Rows are points. Examples show where two turns around zero, p and q, send a point. Where does a point land after both, in the order given? Backwards means that the second turn is done in reverse. Each puzzle has new turns, and all numbers are rounded.

Turn p:
[16 24] -> [-14  25]
[-15  16] -> [-21  -6]
[-20 -43] -> [ 30 -37]
[20  3] -> [ 6 19]
Turn q:
[ 32 -15] -> [  0 -35]
[-26 -13] -> [-23  18]
[-6 28] -> [23 17]
Where do these land?
q, then p backwards: [ -3 -15] -> [-10  12]
q, then p backwards: [-29 -11] -> [10 29]
q, then p: [33 26] -> [34 25]

Turn p:
[-22 -19  35 -27] -> [ 21 -44  -3 -21]
[ 23  12 -34 -31] -> [ 13  44   2 -27]
[11  7 21 -7] -> [10 -9 22 -2]
[-24 -28   6   6] -> [  3 -25 -27   7]
[ 8 -6  2 30] -> [-6  1  0 31]
[  3  35 -31  29] -> [-41  34   7  12]
Turn q:
[ 14 -29  11  -1] -> [27 -2 20  6]
[-43  27  16   6] -> [-34  11 -24  32]
[27 12 12 36] -> [ 28  29 -24 -12]
[-4 13  7 -9] -> [-14  10   3   1]
[-31  33 -16 -30] -> [-56  -9  -3  -2]
[ 19 -37 -12  21] -> [ 44 -20   1  -6]
[ 18 -20 -19 -23] -> [  7 -20  27 -20]
Where do these land?
q, then p: [-27 -14 -32  11] -> [ 16   4 -39  15]
p, then q: [-15  25 -13 -12] -> [-30  -4  12  11]
q, then p backwards: [ 19 -25  42 -17] -> [52 14 11  3]
p, then q: [ -7 -15  -1  39] -> [ 16 -17 -34   8]
q, then p backwards: [ 27  29   1 -22] -> [  0  35 -20 -20]
p, then q: [-24 -11  33   4] -> [ 28 -24  15  15]
p, then q backwards: [ 26  12 -31  -3] -> [19 20 32  1]

Turn p:
[-9 17  6  5 -2 -3] -> [-11   7   8   8   2 -12]
[ -7  -6   5 -23  12  10] -> [  3  18 -17  -6  12  10]
[ -4  -5 -20   4  16   7] -> [22 -3 -9 12  5 -3]
[ -6 -10 -22   7  13 -29] -> [ 15 -18 -17  -3  -6 -28]
[-6  0 11  1 17 10] -> [ 5  9  3 -1 21  1]
[  3   5  11   5 -24   9] -> [-20  -3  13   5  -6  14]
[ 22  10  10 -17   2   3] -> [  2  20   9 -17 -11  10]
[ 2 -6  7  7  9  9] -> [ 7 -2  7 -2 13  5]
[  5  -6  -7  11 -44 -15] -> [-25 -29   2   3 -29   5]
Turn q:
[  7   4  -5  -4   9 -16] -> [ 3 -9 12 -2 14  4]
[ 2  1 13 15 -9 -2] -> [-10   5   5  16  -6  -6]
[  7 -27  11   0 -10   4] -> [ -5   1  12  -4 -29  -1]
[  2  -4  16 -14 -11   1] -> [-3 19 11 -8 -7  1]
[  5  17  16 -10  24   5] -> [-5 10 -3  2 15 30]
[ -7   5 -48  13 -11   7] -> [ 28 -23 -24   1   4 -28]
[-16   5  -3   0   8   1] -> [ -8  -3 -13  -6   9  -1]
Where do these land?
q, then p backwards: [ 0 19 10 -4  5 14] -> [ -8   1  -1 -17   5  17]
p, then q backwards: [  8   7   7 -18 -10   3] -> [ -3  -6  18 -10   1  10]
q, then p: [ -9 -12 -17  22 -24 -12] -> [-11 -26  -9 -20  -8 -19]
q, then p: [18  2 18 -8 24 21] -> [ 4 10 14 26  4 27]
p, then q backwards: [  1  -1 -14  16   4 -19] -> [  0 -11 -20  11 -12  -5]
p, then q backwards: [ -7   3 -15  -9  -7   8] -> [ 3  5  6 12  1 16]
p, then q: [-11 -19  11   1   7 -14] -> [  1 -16   2 -23   4   8]

Turn p:
[ 11  18 -11  14 -16  14   8  28] -> [27 21 -3 10 18 -8 -5 20]
[-25 -14  21   2  13 -13  -5  29] -> [-28   7  10  -3 -16 -28 -10  18]
[ 34  11 -12  19 -40 -30  16  -1] -> [ 16 -16 -29  28  39   6 -29   0]
[ 31  14  45 -11  15 -18  -3 -46] -> [  8 -37  19   8 -15   1 -20 -59]
[ 24   1 -32  34 -10  -3  -4   9] -> [ 2 22 -6 23 36 22 -8  8]
[-23  10 -20  21  -5   3  12   6] -> [ -4  20 -20  11  11 -11  21   8]
[-23  -8  19 -43  14  16 -34 -29] -> [ -7  -7   5 -45 -49  14   7 -22]
[-12 -24  -3   3  -3  21  13   8] -> [ -2  -1   3   8 -13   6  18  28]
[-17  -9  -6 -40  31   9  -2  -4] -> [-11 -11  19 -41 -11  -1  25   0]
Turn q:
[ 18  -9  24  23 -21  -3  -8  30] -> [ 25   3   4  42 -20  -5 -10   0]
[ -3 -34  -3  19 -20  19  27   7] -> [ -5   1  26  13 -35  -3  22 -22]
[ 24  22 -10 -32  -2 -18 -36  -5] -> [ -7  -6 -44  -9   8   0 -38  16]
[-21  19  11  23  15 -29   9  26] -> [ 16  13  10  21  30 -24  18  22]
[  5 -41 -13 -34  11   9 -32 -20] -> [ -3 -46 -23 -30 -11   2 -12 -27]
[-18  15  38  -8 -15 -18 -29   2] -> [ 32  -7  12  -4   8 -13 -34  29]
[  7  19  -4   9  29 -25  16 -28] -> [ 10  27 -21 -22  23   7  25   8]
[ -1  18 -11   6  17  36  19 -13] -> [-23  13  15  -6  16  34  11 -12]
[ 20   8 -13 -31  11  22  25 -12] -> [-32  -4 -13 -13  -8  36  12   8]
[-32 -17 -19  25 -24   7   8  14] -> [-13   6  34  10 -10 -33   6 -21]
Where do these land?
q, then p backwards: [-34  27   7  23 -15 -10 -19  -9] -> [21 27  3  2 15 -4 -9 42]
q, then p: [  4 -22  43 -13  -8 -37 -11  14] -> [  1 -10   9  12  31  19 -41  31]
p, then q: [ 17  21 -34 -26   1 -15   5   5] -> [ -8 -29 -27 -12  16  21  18   3]
p, then q: [ 35  -5   1  -2   4 -23  -7  31] -> [ 28 -30  -8   9  27   2 -14  -3]
p, then q: [-25   0  -2  17 -16  -6  20 -13] -> [-16  21   1   2  -1 -22  20 -14]
q, then p: [-28  -2   3 -48   0  28   9 -13] -> [ -9 -14   7 -25 -45  -6   1  33]
p, then q: [-24 -16  -7  26  15  19  37 -23] -> [ -3  31  30  10 -14  -5  43  -1]
q, then p: [ 14 -17 -24   0   6  11 -27   0] -> [-18  -1 -15  -3  -3  31  16 -14]
q, then p: [ 1 13 14 -6  6  4 11 35] -> [ -9  19  14  26  -2 -12  -1  19]
q, then p backwards: [  8  19 -27  13 -38  20 -11  14] -> [ -2  -5  25  37   9 -21 -30   8]
p, then q: [ 31 -19  26  14  45   9  -6 -42] -> [ 43  10  45 -25 -22  28  -4 -14]

Turn p:
[ 14  -3 -17 -10   5  -2  -5   6  17] -> [ -8   3   2 -13  -3 -18  19  -2   7]
[  3  13 -25 -13   4   1  -1   6  -2] -> [ 11  -1  13 -10  -8 -16  15   3 -10]
[-14  -9  -5   8 -18 -18 -11   0  -2] -> [  9 -10 -11 -16  10  -6 -20  -7   2]
[-20   5  28   3   5  -2   8  -7   5] -> [-13  11   2   2   2  24 -21   6  -6]
[  2 -10 -19   7   4 -20  -1   8 -11] -> [ 18  -4  -1  -8  14 -17  -1  12  11]
[ 14  11 -21  12  -6   5   8   7   4] -> [ 16   8 -11  -1 -16 -12  15   0   3]
[  7   3  -6  -6   0   8 -14   8  -5] -> [  4 -11   3  -3   2   0  16  -6  -4]
[ -2   1  25   3   5   6  -1 -26  -3] -> [-15   9  -2  22  10  12 -12  -7 -12]
[-5 -2 25 10  8  8  0  2  0] -> [-10   2  -6   9   5  25  -3   5   2]
[  2 -10 -24  -4  -1  13   6   5   0] -> [  1 -14  -2   1 -15 -18   9   9   1]
[ -1   0  39 -10  -6   1  11  -9  -5] -> [-13   6  14  18   0  25 -19 -12   6]
Turn q:
[  5  13   2  -7   7 -11   6  -2   0] -> [  6  12  -5   5  -2 -10   3  -4 -10]
[  7 -44   6  -2   6   8  -6   5  31] -> [-26 -37 -10   5  22  12 -15  -6 -11]
[  7   2 -11   8 -10  -6  -6   9  -4] -> [ 7 -5 -9 -7 -6 -7 -2 12  9]
[-12  -7 -15  -4  -9  -7  -5 -14  -6] -> [-16  13  -7  -9  -5   5  -4   1  15]
[ 1 12  4 -4  8 -7 -2  9 15] -> [ 11   4  -6   2  14  -4   0   3 -15]
[ -8 -15   1  12   9  -4   0   7   7] -> [  0  -9  -6   9   2  15 -14   3  -1]
[  5   9   8   2   9 -12  -1   4 -14] -> [ 16   6   1   3 -10  -8  -8  -8  -3]
[-11  -3   1  -6 -31   8  -8  -1  -6] -> [-12   2  17 -15   6  -6  -3  13  19]
[ -2  13  -8  -7   6  -7  18   3 -14] -> [  3  17   1   5 -20  -4   6   6 -11]
[  4   8   4   6  -2 -11  11  -4   3] -> [ 4  7 -4 15  0 -9  3  2  2]
[  5  12   7   2   7  48  -7 -15 -12] -> [  7 -12  27 -14  -2  16  34 -20   6]
Where do these land?
q, then p backwards: [-10  11   0   8  -8 -14  11  -7  -8] -> [12  3  2  6  5 -6 23 -4  1]
q, then p: [ -1  -8 -19  -4  -7  -9  -7  22  -6] -> [  6 -21  11 -19  -1  -4   8  -8   5]
p, then q: [  7 -27   9   0  12  -6  16  11  13] -> [  1   1  -5   4  28  14  -6  20 -11]
p, then q: [-16  -4  -2  -4 -12  -9  -3  -5   6] -> [ -5   6  -2 -18   4  -2 -10 -10   2]
q, then p: [ 10 -20  14  -5  10   2 -42  -9  -3] -> [-33  -7   9   8  20 -25  -1  -9 -17]
q, then p: [ 10   2 -39  -4  13   8  -6  -3   0] -> [  8 -14  15   1 -30 -23  -3   3  -3]
p, then q backwards: [ 7  5  9 -5 -5 -8  6 14  8] -> [-10   3  -2   3  -3   6  -8 -12 -14]
p, then q: [-10   8  14  -1  -9   3  18  10  -6] -> [  3 -16  12 -11  13  -5   8   2  10]
q, then p backwards: [  4   7  11  -5  -5   9   6 -14  -6] -> [ 17   3  -1 -16   1  -1  -1  -1   1]
p, then q: [ -8  13   1   5  17   8   4 -13   3] -> [ 17   5  11  -5 -15   2   0  10   2]
p, then q: [ 7 13  2 14 -6 17 -3 -7 -1] -> [ -1   0  -2   2 -17   1  16   6  15]

Turn p:
[ 24 -29 -14  16  32 -31  -2  31 -32  21 -31] -> [-11  -2 -21  11  25  -4  -2 -62  -2  46   6]
[ -7   5  -4  -4 -10 -12 -13   8  14 -16  16] -> [ 23  -2  -6  -2  -7   4  -6  12  12  -2 -17]
[-28   3 -15  16  -8  17   7 -19 -10  13  13] -> [-19   4  12 -24  13 -18   1   5   4 -26 -12]
[  2   8 -12   1  20   5  12 -20 -17   9  23] -> [ -3  10  21 -32   7 -15   7   1  -9   9   6]
[ 14 -30  13  -5  -1 -14  -3   3  -1 -23 -18] -> [  1  -3 -35  20 -10  -3 -10   0 -13  17   7]
[ -5  26  16 -12 -22   9 -17  -2  -3 -19  -5] -> [ 18  -5  13  22   6   9 -14  25  -9 -18  -2]
[ 21  -6  23   3 -15 -28  -1   5  10   3 -13] -> [  2  25 -19  25  -5  20  -7  -2   7  12   7]
[-23  24  -6   7  13  13  15 -13  13  -4   1] -> [  1 -12   9 -23  11   1  14  14  11 -22  16]
[  6 -21  19 -27   0 -21 -17  12   8   8 -20] -> [ 14   6 -14  39 -21  -8  -2 -18   6   9   9]
[ 20  -2  -2  -6 -12   4 -21  -5  21  -5 -12] -> [  1  -7   0  11 -23  15 -26   2   5   0   6]
[-10   9  10  10   4  30   2   2   6   1  23] -> [-14 -11  21  -7   0  -2  17  25   7  -2 -10]
[-13  13 -28   0   0  28  40  -1  -9  12  22] -> [-13  -3  20 -41   5   3  30  -5 -18 -21 -14]
Turn q:
[ -9  10  19  27 -17 -13  -2  23 -21 -10   8] -> [ -9   0 -20 -18   5 -19  -8 -37  -2 -11  11]
[  2  22 -11  -2  20 -48 -24  -9  31 -25 -19] -> [  7  25  59 -10 -11  10 -30 -10 -19  -1  12]
[ -6 -32   0 -10   4  -2  15   3   4  31  20] -> [-17  -1  -7  21  -6   9  15   8  34 -15 -17]
[ 13  15 -12  20   3   3   0  16  -5  11 -11] -> [ 12  13  -4   0  -3 -27   0  -9  -8   9 -16]
[ -3  16   8  -2 -13  20   1 -45  -7  -9 -11] -> [ 17  -3 -18   3   5  29   8   6 -25  21  22]
[ -4 -11  -7   0  14  16  21 -16 -17 -21   0] -> [ 26 -19  -6 -19  -1  14  16   7  12   4   2]
[-29   5   9   1 -21   8  19   8 -19 -16   2] -> [ -5 -23 -18 -14  -4  -4  23 -16  -8 -13  20]
[ 13  -5 -17 -38   2   2 -26   4  20  15   3] -> [-18   8  25  22   8  -8  -8  40   3   3   1]
[29 17 14 10 12 -5 -8 -5 -5  2 10] -> [  4  13   0  -2  24   1 -16 -14   3  23  -9]
[ -1   7  -5 -16  -7 -11   3  -1 -18  39   3] -> [-14  15  -3  28  -3 -11  21  -5  16  14  10]
[-18 -14  -1  17  22 -10  -9 -15   8   6  26] -> [ -8  27  -3 -18  -6  26   0   2  19 -13  -9]
[ 3  1 -2 -5 -8 21  7 -6 32  4  7] -> [ -5  -4   0  11  11  14   7  17 -21 -10 -19]
[ 13 -29   5  10 -19  -1  -3  11 -10 -29   5] -> [ 14 -21 -15  -7  10  -8 -26  -1  11 -25   9]
[ -3  -2   1 -11   8  21   7  30   6   3 -42] -> [ -4 -31   7   3 -29 -26   0  10 -15  14 -17]
Where do these land?
p, then q backwards: [-25 -16  -6 -21 -16   1  12  12  -6 -13   9] -> [ -5  -2 -17  23 -12  20  21  15  10   5  -5]
q, then p: [ 30  26  19  14  27  -1  25  12   1 -11   9] -> [-12   7   6  10 -11 -19  -5 -18  -2   3  52]
p, then q: [ -8 -25  -7   8  -4   3  -9  13   0 -11   9] -> [ 10   3   7  14 -27  -8  -4   6  -1  -8   5]
q, then p: [-15 -12 -17 -15  -3   3 -21 -13   3  27  23] -> [ 11 -19   4  -8  16  23  25   9  16 -13 -16]
q, then p: [ -2  22 -11  15  29   0  12  -3  11 -23 -35] -> [ -9  29  14  34  -9   3  -8  -7 -34   3  10]
q, then p: [  8  -6  -3 -11  10  27 -17 -22   0  14 -16] -> [-14  -6  15  11   6  16   8 -27   9   2 -24]
p, then q: [  5  18  30  -8 -18 -18 -22  16  -9   5  22] -> [  3   7  -8   3   0 -17 -18 -24 -23  23 -30]
q, then p backwards: [ 17  13  -2  15   6   4  11 -24   0 -18   1] -> [ 10  22 -13  -6   2 -22   5  14 -11 -13   3]
p, then q: [-21 -29  -5 -17 -32   4 -14  -2  24  22   7] -> [ 18  -4   6   6  -9   2 -17 -13 -41 -25  26]
p, then q: [ 25  -4 -13  -9  21 -11  -6 -25   4  10 -32] -> [-14  30 -14   2  29  20   2  15  10  -6  18]
q, then p backwards: [-25  -8  10  20   0  -7  25   9 -11  -9  -9] -> [ -7 -14 -30 -16   5   2  12  10  21   7  -8]
q, then p: [ 12  22   4   8 -21  -5   4  27 -16   7  13] -> [ 16  16 -11 -25  13 -17  -5  -5  10   7  21]
